Rows are points. Examples show where two turns around zero, p and q, send a point. Write where each new point lands after one turn and then the other. Backwards means that the second turn is done in reverse. Each puzzle has new turns, and all numbers are rounded.

Turn p:
[-0.52  0.76] -> [-0.04 -0.92]
[2.57 1.99] -> [-3.25 -0.06]
[-0.44 -0.78] -> [0.82 0.36]
[-1.62 -1.98] -> [2.48 0.62]
Turn q:
[ 1.01 -1.33] -> [1.63 0.38]
[-0.58  2.65] -> [-2.66  0.55]
[-1.88  0.95] -> [-1.63 -1.33]
[1.00 0.48] -> [-0.03  1.11]
[ 0.46 -2.74] -> [ 2.69 -0.70]
Where do these land?
p, then q: [-0.80 -1.59] -> [-0.08  1.78]
q, then p: [ 1.82 -0.83] -> [-1.99 -0.16]
q, then p: [-1.01  2.43] -> [ 2.07 -1.63]

Turn p:
[-1.54 -3.08 -0.54  2.18] -> [-0.58  0.11  1.98 -3.55]
[-0.39  1.21 -0.96 -1.58] -> [-1.30 -0.68 -0.48  1.63]
[ 0.22  0.58  1.33 -0.82] -> [ 0.54  1.01 -0.02  1.23]
[ 3.53  0.00  1.37 -0.77] -> [ 1.71  1.80 -2.94  0.34]
[-1.82  1.28 -1.19  0.98] -> [-0.37 -2.22  1.46  0.35]
Turn q:
[ 4.34  0.74 -0.25 -0.24] -> [ 0.88 -3.61 -1.04  2.14]
[-0.83 -0.61  0.43  2.01] -> [-0.69  0.39  2.15 -0.17]
[-2.18  1.89  0.81 -2.47] -> [ 2.18  2.54 -1.69 -1.01]
[-0.62 -1.34  0.74  0.08] -> [-0.49 -0.08  0.58 -1.46]
[-0.71 -0.67 -1.73  0.61] -> [-1.86  0.76 -0.01  0.51]
Where do these land?
p, then q: [-1.75 -0.03 -1.73 -0.94] -> [-0.52  1.55  1.00 -1.81]
p, then q: [ 0.96  1.87 -0.34 -0.60] -> [-1.75 -0.47  0.89  0.91]
q, then p: [-0.95  0.22  0.18  1.40] -> [1.21 0.42 0.65 0.95]
q, then p: [ 0.69  1.18 -0.44  2.80] -> [ 2.60  0.52  1.45 -0.89]
q, then p: [-1.46 -1.48 -0.32 -1.13] -> [-1.70 -0.43  0.20  1.61]
p, then q: [0.21 1.18 3.78 0.51] -> [ 1.97 -2.36  1.28  2.22]
p, then q: [ 2.30 -2.94 -1.14 -2.04] -> [-0.41  3.23 -2.56  1.51]

Turn p:
[ 1.90 -0.35  1.20 -0.14  0.22 -1.77 -0.34 -0.14] -> [ 0.71  0.10  1.62  0.09  1.23  0.68 -0.08 -1.84]
[-3.20 -0.07  2.26  1.08 -1.07 -0.57  0.86 -1.49] -> [ 2.38  0.29 -1.82  0.68  1.86 -0.69 -1.91  1.96]
[-0.66  2.86  0.32  1.27 -1.96  0.81  1.19  2.31] -> [ 0.88 -1.05 -2.95 -0.07 -0.75 -2.78  0.91 -1.36]
[ 3.11 -1.16 -1.95 -2.71  0.12 -1.54  0.45  3.68] -> [-2.07 -0.24  1.74 -3.36  0.56  0.59  3.55 -2.51]
[ 0.80  0.57 -1.08 -1.11 -0.70 -1.74  2.09 -1.06] -> [-0.09  0.95  0.85 -2.55  0.21 -1.08 -1.48 -0.93]
[-1.59  0.49  1.64 -0.51  2.52  1.70 -2.75 -0.31] -> [-0.79  1.63 -0.35  3.91  0.18  0.84  1.01  1.48]
[ 1.03 -0.55  0.55 -0.60  0.45  1.66  0.46  0.69] -> [-0.42 -0.79  1.30  0.47 -0.25 -0.88  1.36  0.51]
[-0.02 -2.16 -2.06  1.81  2.70  0.21 -1.30 -2.29] -> [-2.28 -0.88  1.07  1.06 -0.80  3.12 -2.45  1.35]
[-1.38  0.37 -0.88  0.91 -2.28  1.25 -0.67 -1.40] -> [ 1.69 -0.01 -1.47 -0.22 -2.25  0.20 -0.92  1.35]
Turn q:
[-1.36  1.46  1.15  1.41  2.02 -0.13  1.59  0.55] -> [-0.76 -0.84 -1.59  1.49  2.09 -1.78 -0.41 -0.71]
[ 1.57 -0.15  0.16  1.26 -3.81  1.90 -0.28 -0.26] -> [-1.13  1.85  1.85 -0.12 -0.36  1.96  3.14 -0.63]
[-1.79 -0.04 -0.71 -0.29 -0.01  0.54 -1.93 -1.96] -> [-1.36  1.23 -0.47 -1.41 -2.00 -1.09 -0.94 -0.14]
[ 0.72  1.67  2.42  1.24  2.20 -0.39 -0.42  1.68] -> [ 0.03 -0.83  1.55  2.16  2.30 -2.12 -0.94 -0.49]
[ 0.25 -2.72 -1.97  2.23  0.17  1.37 -1.00  0.62] -> [ 0.38 -0.82  0.28  0.34 -2.58  0.91  0.65 -3.26]
[-2.11 -0.93  0.27  0.50  0.10 -3.17 -0.34  0.33] -> [-0.36 -2.59 -0.87  0.22 -1.51 -1.75  0.34  1.70]
[-1.20  0.58 -2.24 -1.99 -1.07 -0.88 -0.20  0.46] -> [-1.09 -0.66 -0.82 -1.01 -0.98  1.93 -1.31  1.78]
[ 2.83  0.58  2.49 -3.21 -0.39  2.72  2.79  0.46] -> [ 2.26  1.82  1.03 -1.97  4.85  1.76  0.60  0.07]
[ 1.09 -0.46 -1.58 -1.14  0.78 -1.96 -0.21 -1.89] -> [ 2.02  0.85 -0.96  0.31 -1.82  0.18 -1.11  1.68]
Where do these land?
p, then q backwards: [-0.72  1.63  1.36  0.41 -0.78  1.43  0.84  0.82] -> [-0.51 -0.50  1.08  1.34  1.33 -1.49  0.69 -1.12]
p, then q: [ 0.39  1.82 -3.84 -1.43 -0.72 -1.15 -1.38 -0.96] -> [-2.97  2.55 -0.05 -1.86  0.19  1.44 -0.33  1.98]
q, then p: [-1.69 -1.84  2.53  1.61  2.53 -0.35  2.51 -0.67] -> [-2.00  0.15  1.86 -2.75  1.11  1.75 -2.75 -1.26]
p, then q: [ 1.97  0.44 -3.48 -2.25 -1.47 -1.26 -0.66  1.65] -> [-0.61  2.25 -1.82 -3.21  1.57  1.14  0.29  2.29]
q, then p: [-0.07 -1.01  0.33  2.48 -0.50 -0.14 -0.11  0.84] -> [ 1.00 -1.24  0.30 -0.76  0.80 -0.37 -1.87  0.88]
q, then p backwards: [-0.35 -1.23  3.62  0.13  0.77 -0.76  2.41 -0.79] -> [-0.99  0.16  2.68 -0.90 -1.70  0.17  2.08  2.48]
p, then q: [ 0.29  1.06 -2.89 -0.39 -2.56 -0.65 -1.15 -0.97] -> [-1.06  2.34  0.95 -1.61 -0.18  2.45  0.16  1.67]
q, then p backwards: [ 0.19 -1.53  1.74 -0.06 -0.42  1.78 -0.89 -0.94] -> [ 1.65  0.57 -0.10 -2.12 -1.13 -0.78  0.84  0.57]
q, then p: [-0.31  1.65 -2.00 -1.68 -1.11 -1.43 -3.67  1.19] -> [ 2.72 -0.10 -2.30  1.49  0.19  0.87  3.29  1.12]
q, then p: [-1.26 -1.38  0.96 -0.12  2.24  1.96  1.66  0.36] -> [-1.51  1.75  2.27 -0.63 -0.29  1.46 -1.72  0.32]
q, then p: [ 1.55  0.41  1.66  1.30  2.02  0.56  0.43 -0.52] -> [-0.43 -0.07  0.78  1.11  0.57  0.35 -2.22 -2.11]
